Each row is a point. Each copy is the shape, with its points in the same order, turned, moved and blurred by noise. Some copies are also mirrored. Which?

Shape:
[[-18  29]
 [ 24   2]
 [-31  56]
 [ 42 -31]
 [ 39   5]
 [ 26 -28]
 [ -3  14]]
Copy 1:
[[ 16 -26]
 [ 16  24]
 [ 28 -54]
 [  3  53]
 [ 30  28]
 [ -3  42]
 [ 14  -6]]
Copy 1 is: mirrored
Copy 2, 7 rows:
[[-35   9]
 [ 16   9]
 [-60  24]
 [ 47  -9]
 [ 28  17]
 [ 30 -16]
 [-13   5]]
Copy 2 is: only turned
Copy 3:
[[ 25  31]
 [  2  -3]
 [ 56  51]
 [-35 -24]
 [  6 -24]
 [-31 -11]
 [  9  18]]
Copy 3 is: only turned
Copy 4 (7 x 2):
[[ 29  -1]
 [-22  -1]
 [ 55  16]
 [-51 -17]
 [-32   9]
 [-38 -24]
 [  8  -7]]
Copy 4 is: mirrored

Shape, 8 rows:
[[-14  37 -13]
 [ 21 -11  20]
 [  0   8 -10]
 [-46 -21 -45]
 [ 29 -13  -7]
 [-28 -12  12]
 [ 25  -8  13]
 [ 27  19  15]]
Copy 1:
[[ 12 -27  29]
 [  0  35   5]
 [  9  -6   8]
 [-22 -51 -27]
 [ 12  21 -10]
 [-35  -7  11]
 [  4  31   4]
 [ 20  23  26]]
Copy 1 is: mirrored
Copy 2 (8 x 3):
[[ 37  23   9]
 [-14 -14   6]
 [ 22   6  -4]
 [ 37  28 -60]
 [  8 -31  -7]
 [-11  29 -24]
 [ -8 -17   6]
 [  7  -8  31]]
Copy 2 is: only turned
Copy 3, 8 rows:
[[ 36  10   5]
 [-31  15  -6]
 [  3  -2   4]
 [ 13 -40  52]
 [-25  -8 -15]
 [-11  15  43]
 [-26   9 -12]
 [-12  22 -25]]
Copy 3 is: mirrored

Shape, 9 rows:
[[ -4  17  -9  60  12 -15]
 [-16  -3   1  14   8  -1]
 [  4 -13   7  -7  -5 -16]
 [-16 -10  -3  -5 -13  31]
 [ 24 -16  -5  -7  10  -9]
 [-17  31  -2  -9   8 -16]
 [ 36  20  10  -5   6 -15]
 [ -8 -13 -13  -5 -14  -9]
 [-21   3   7  -6  -7   5]]
Copy 1, 9 rows:
[[ 14  35 -42 -16 -17  -6]
 [-16  -2 -16  -9 -11  -6]
 [ -7  -4   5  21 -10   2]
 [-21 -26   6 -28  -9  13]
 [ -8   7  24  12 -20 -10]
 [-19  11 -15   3  33  -6]
 [ -6  36  20  20   5  12]
 [  1 -21   4   4  -1 -11]
 [-22 -13  -8  -6   8   8]]
Copy 1 is: mirrored
Copy 2 (9 x 6):
[[  3  19  42 -16 -32 -23]
 [ -4   9  20  -1  11 -16]
 [  5 -11  21  -6  24  10]
 [ 10  12  -7  31  24 -10]
 [ -1 -36  19   5   9   4]
 [-20  12  -6 -25   6   4]
 [ 14 -33   0 -25  -8  10]
 [ -3   4  20  13  20  15]
 [  0  15   0  -1  26  -3]]
Copy 2 is: only turned
